Each row is a point. A path goes straight from each point to the next, and from the last back to the first. The post is the endless flat space through its rows: a point in 2 columns, a line in 3, a plane in 4, and so on, so that a path can go around it. Count how often the path circles the post. Going back the other way cancels.

Post (2 x 3):
[[ 2.4  2.5  1.1]
 [-1.2 -0.6 -2.4]]
Path, 31 rows:
[[ 3.5  4.3  1.0]
 [ 1.9 -0.8 -1.0]
 [ 4.3 -1.4  2.5]
 [ 1.3  1.3  1.5]
 [-3.6 -0.7 -4.0]
 [ 2.5  5.9 -0.4]
 [ 2.8  4.6 -0.1]
 [-0.7  7.1 -1.1]
 [-3.4 -0.4 -0.4]
 [-0.6 -1.2 -0.9]
 [ 2.3 -1.2 -0.1]
 [ 2.5  1.2 -1.9]
 [ 1.0  3.3 -0.9]
 [-0.5  7.3  1.4]
 [-1.9 -0.9 -1.3]
 [ 3.8  0.3  3.6]
 [ 3.6  1.8  1.0]
 [ 2.0  3.3 -3.7]
 [-0.1  4.4 -1.4]
 [ 0.0  6.3  2.5]
 [-0.6 -0.3  0.0]
 [ 1.7 -2.3  0.5]
 [-0.1 -1.9 -4.0]
 [ 0.1  1.7 -3.0]
 [ 0.5  6.4  0.6]
 [-4.3  1.2 -0.4]
 [-5.2 -5.5 -5.6]
 [ 1.3 -1.4 -0.4]
 [-3.0 -4.8 -3.7]
 [-0.1 -2.3 -3.4]
 [-1.9  0.3 -5.1]]
Times around: 3

Post (5 x 6):
[[-0.8  0.5 -2.0  1.7 -0.1  0.2]
 [ 4.1  0.4 -4.4  0.5 -2.0  3.0]
 [-0.7 -1.3  6.0  0.8  1.0 -6.2]
 [ 0.9  1.8  3.1  2.1  0.5 -5.4]
 [ 3.2  1.6 -2.6 -2.1 -1.3  2.4]]
Path (30 x 6):
[[ 0.9 -0.4 -1.3  1.7  0.0 -1.4]
 [ 9.9  4.0 -9.1 -0.9 -0.9  6.4]
 [ 5.1  4.1  3.5 -1.8  0.4 -3.2]
 [ 0.9  0.3  1.2 -2.0  1.9 -1.7]
 [ 5.7  4.8 -2.9  3.1 -1.7 -4.9]
 [-2.1  2.9 -0.1 -0.5 -1.9 -1.6]
 [-1.6  3.4  4.2  5.4 -2.3 -6.4]
 [ 3.7  0.6  4.2 -1.2  0.2 -2.4]
 [ 4.7  1.2 -2.9  0.2  1.7  1.2]
 [ 4.2  3.3 -3.2 -0.1 -0.2 -0.3]
 [ 2.3  0.9 -6.3 -0.2 -1.8  2.4]
 [-0.1 -3.0  0.4 -0.3 -3.6  1.3]
 [-3.6 -2.7  5.1  5.9  0.0 -5.2]
 [ 0.1  3.4  1.7 -2.3  1.6 -0.3]
 [ 2.3 -1.3 -3.6  1.9  2.3  0.6]
 [ 0.6  4.7  1.5 -1.8  1.0 -4.1]
 [ 4.5 -1.1  0.5 -1.0 -4.1 -2.4]
 [-1.7  1.4  0.3  3.9 -2.7 -1.1]
 [ 2.0  1.6 -2.9  5.5 -1.8  1.6]
 [ 1.1  2.0  4.4 -0.6  2.0 -3.6]
 [ 2.6  1.1 -0.5 -0.9  0.3 -0.8]
 [ 4.7 -1.2  0.4  1.2 -1.6 -2.9]
 [-1.6 -2.2 -0.3  0.5 -2.4 -0.8]
 [ 2.4 -1.8 -2.1 -2.6 -3.0  2.7]
 [ 0.1 -2.0 -1.4  0.3  0.0 -2.2]
 [ 1.3 -2.0 -4.2  0.2  1.4  3.5]
 [ 2.0 -1.8  2.4  1.0  0.3 -1.4]
 [ 0.7 -1.9  3.9 -4.6 -1.4  3.2]
 [ 3.2 -0.5  4.2 -1.2 -4.0 -2.3]
 [ 1.4  0.6  1.7  0.9 -2.6 -5.7]]
Times around: 2

Post (8 x 9):
[[ 2.2  3.4  0.3 -1.6 -0.8 -2.1  2.8  1.1 -2.1]
 [-0.3  6.8  1.7 -4.6 -0.9 -1.1  0.9  0.8 -0.7]
 [ 3.7  3.3  1.7 -3.3 -2.5 -1.7  2.0  1.3  1.3]
 [-0.7 -2.8  2.7  1.0 -0.9  0.7 -2.8 -1.0  0.4]
 [ 2.1 -5.2  1.5 -0.7  0.0 -4.4 -1.4  1.2  2.4]
 [-0.2 -0.1 -0.4 -1.0 -1.3 -0.6 -0.4 -1.8  0.9]
 [ 0.0  0.6  2.0 -1.0  1.4  0.2  1.2  0.4  1.8]
 [-1.5 -4.6  1.0 -1.1 -1.3  0.7 -1.1  0.9  0.4]]
Path, 27 rows:
[[-1.8  1.0  1.5  2.1 -1.2 -1.4 -2.7 -0.1 -2.5]
 [ 1.6  0.7  2.1  2.1  0.2  1.3  3.9 -1.4  2.2]
 [ 3.7  4.4  1.2 -5.2 -4.4 -3.9  1.0 -0.4  0.7]
 [ 1.8  1.8  3.4 -3.7 -2.9 -1.4  0.5 -1.1  0.8]
 [ 0.2  5.5  1.9 -3.2 -0.3 -5.5  2.3 -0.4  0.8]
 [ 0.5 -2.4  2.0 -4.3 -4.8 -5.3 -1.9 -1.7  1.1]
 [-2.4  4.7  0.1 -5.7 -2.5 -1.1  0.6 -3.2 -2.8]
 [-0.2 -0.2  4.7 -2.1  2.0  1.0  1.3  0.1  1.8]
 [-1.3 -0.1 -1.1 -1.3  1.1  3.5  1.4  0.0 -2.7]
 [ 4.3  8.7  1.7 -8.4  5.2 -6.6  2.9  4.7  7.7]
 [-0.5 -1.8  0.5  1.5 -2.5 -3.0 -4.7 -2.8 -0.8]
 [ 2.3 -1.7  1.2 -2.3 -3.1 -3.9  1.5  1.2  2.2]
 [ 5.3  3.9  6.3 -2.1 -0.1 -4.7 -0.6  1.3  0.4]
 [ 1.3 -2.8  1.4 -2.7  0.0 -1.4 -1.1  1.4 -1.3]
 [-6.3  0.2  1.0  0.1  1.5  3.2 -3.7 -3.7 -2.3]
 [ 6.2  1.6  1.3 -4.2 -2.0 -5.7 -2.5 -0.6  6.6]
 [ 3.7  1.0  1.1 -1.1  1.0 -4.1 -0.1  2.3 -0.2]
 [ 5.5  4.8  6.7 -2.6 -1.9 -3.0 -1.2  2.5  3.9]
 [ 4.4  1.3  2.6 -2.9 -3.4 -6.5  0.2  0.2  3.7]
 [-2.6  0.3  1.6 -2.9 -0.8 -2.8 -2.0 -2.1 -2.4]
 [ 8.4  1.4  5.8 -3.8 -1.2 -1.3  1.4  4.7  3.9]
 [ 1.8 -1.0  0.0  0.3  0.5  0.0 -1.1  2.3 -0.2]
 [-0.5  1.0 -0.7 -0.5 -0.5 -3.0  0.7  1.4 -2.6]
 [ 0.0  0.8  0.6 -1.2 -4.2 -1.5 -2.0 -2.8  0.1]
 [-1.7  0.5  2.2 -1.3 -1.5 -2.4 -0.8  4.0 -1.7]
 [ 7.4  1.0  1.2 -0.5  1.8 -8.1 -0.8  2.1  7.4]
 [ 5.1  3.0  1.2 -3.8 -2.6 -1.2 -2.2  1.7  1.8]]
Times around: 3

Post, 11 rows:
[[-2.0 -1.4 -5.2 -0.1  3.4  0.7 -2.3  0.8 -4.7 -1.1  1.1 -1.0]
 [-0.7 -1.0  4.1  0.7 -0.6 -0.8 -0.4  2.5  3.0  0.1 -0.5  0.0]
 [-1.2 -1.7  1.8 -1.6 -4.5 -4.4  3.2 -2.2 -3.3 -1.8 -1.5  3.5]
 [ 0.8  0.0 -2.8 -1.9  2.3  2.0  1.3  3.8 -4.9  2.6 -2.3 -1.9]
 [-1.6 -1.0 -0.3  2.7 -2.3 -1.4  3.4 -5.4 -5.3  2.1  1.1 -0.4]
 [ 0.7 -0.4  3.3 -1.5 -1.1 -2.8 -0.9 -0.2  2.8  1.5  0.7 -3.9]
 [-1.1 -2.5 -0.6 -4.3  3.0  0.5 -0.5  1.8 -2.3  2.8  0.6  0.4]
 [ 0.4  1.3  6.0  0.0  0.3 -1.7  1.5 -1.6 -0.3 -0.3  0.1 -4.0]
 [ 2.3 -1.5  0.5 -0.2 -2.0 -4.2 -1.0 -1.6 -1.9 -0.8 -3.5  5.6]
 [ 0.1 -1.2  3.0 -1.0 -3.5 -4.6  0.2  0.1 -5.3 -0.4  3.4  2.2]
 [-1.1  1.5 -4.2 -0.1  2.2  0.7  2.4  0.5 -3.2  0.2  2.6  0.4]]
Path (24 x 12):
[[-0.7  0.5 -2.6 -3.1  1.7  1.1  1.4 -2.1 -0.4  0.4 -1.8 -0.3]
 [-6.0  2.7  2.2 -3.5 -1.9 -1.6  2.3  5.5 -0.5 -1.2  3.3 -0.8]
 [-3.2 -3.8 -0.4  2.2  1.2 -0.8  1.5 -0.1 -4.0  0.9  1.0 -2.8]
 [-0.2 -3.5  6.5 -2.7 -3.4 -1.8  4.6 -1.2 -0.6  3.0  5.7  2.2]
 [ 3.6  2.5  0.1  1.3 -0.9  0.6  2.1 -1.7 -1.4  3.7 -1.0 -4.1]
 [ 0.5  0.0 -3.3  0.5 -4.7 -4.1 -6.7 -0.5  0.7 -0.8 -1.9  0.3]
 [ 1.6  0.7  0.9 -6.2  3.5 -5.0 -1.0  0.3 -0.2  0.0 -1.1  0.7]
 [ 3.0 -3.1  3.8 -1.6  1.3 -5.4 -4.1  2.7 -3.6 -2.1  2.5  0.3]
 [-1.0 -4.0  2.5 -3.4 -0.9  1.2  0.6 -0.1 -6.7  0.3  2.6  1.2]
 [ 2.3  4.7  1.9 -1.3  4.7  3.3  1.5  4.1 -2.7  1.0 -2.6 -0.8]
 [-0.7  0.4  1.5  5.0 -0.1 -2.7  0.3 -1.8 -3.0  2.2 -2.3  3.6]
 [ 2.2 -0.4  0.2 -1.0  1.3 -2.2 -5.5 -1.6 -3.2  2.5  2.5  0.9]
 [ 0.9  1.6 -1.2  0.2 -3.6  0.3  2.8 -3.9  0.5 -3.9 -1.6 -4.2]
 [ 6.2 -1.3 -0.6  0.1 -3.2 -4.2  2.2 -8.0  6.7  4.9 -6.5 -4.5]
 [-4.5 -1.0  0.8 -0.6  2.5 -3.8  0.9 -0.2  0.5 -2.4 -4.5 -0.6]
 [-3.8  0.5  0.8 -0.3  1.7 -0.6 -3.6 -0.5  5.5 -0.4  0.2  0.4]
 [ 1.8  0.3  0.2 -5.9  1.2 -0.4 -2.9  2.2 -1.2 -4.1 -0.3 -1.9]
 [ 2.0 -0.9 -3.1  2.1 -0.4 -1.1 -2.1 -6.3  2.5 -4.0 -3.9  2.0]
 [-7.0 -1.3  1.5 -3.9  0.7  6.6  2.2  5.0 -3.3  1.1  3.0  6.7]
 [-2.6 -1.7  2.9 -1.5 -1.6 -7.5 -4.8  1.1  0.7  1.7  2.5 -2.7]
 [-0.6 -3.4  2.2 -2.3  0.2 -7.9 -2.5 -2.8  0.7 -0.5  2.5 -1.6]
 [-6.6 -3.5  1.7  1.0 -0.3 -1.0 -2.6  0.1  3.2  3.5 -1.5 -4.4]
 [ 1.8  2.9  3.2  1.9 -6.4 -2.3  0.6  6.8 -3.1 -5.0 -1.3  1.7]
 [ 1.1  1.5 -0.9  5.1 -1.6  1.4  4.1 -7.0 -3.1 -3.1 -1.1 -1.9]]
Times around: 1
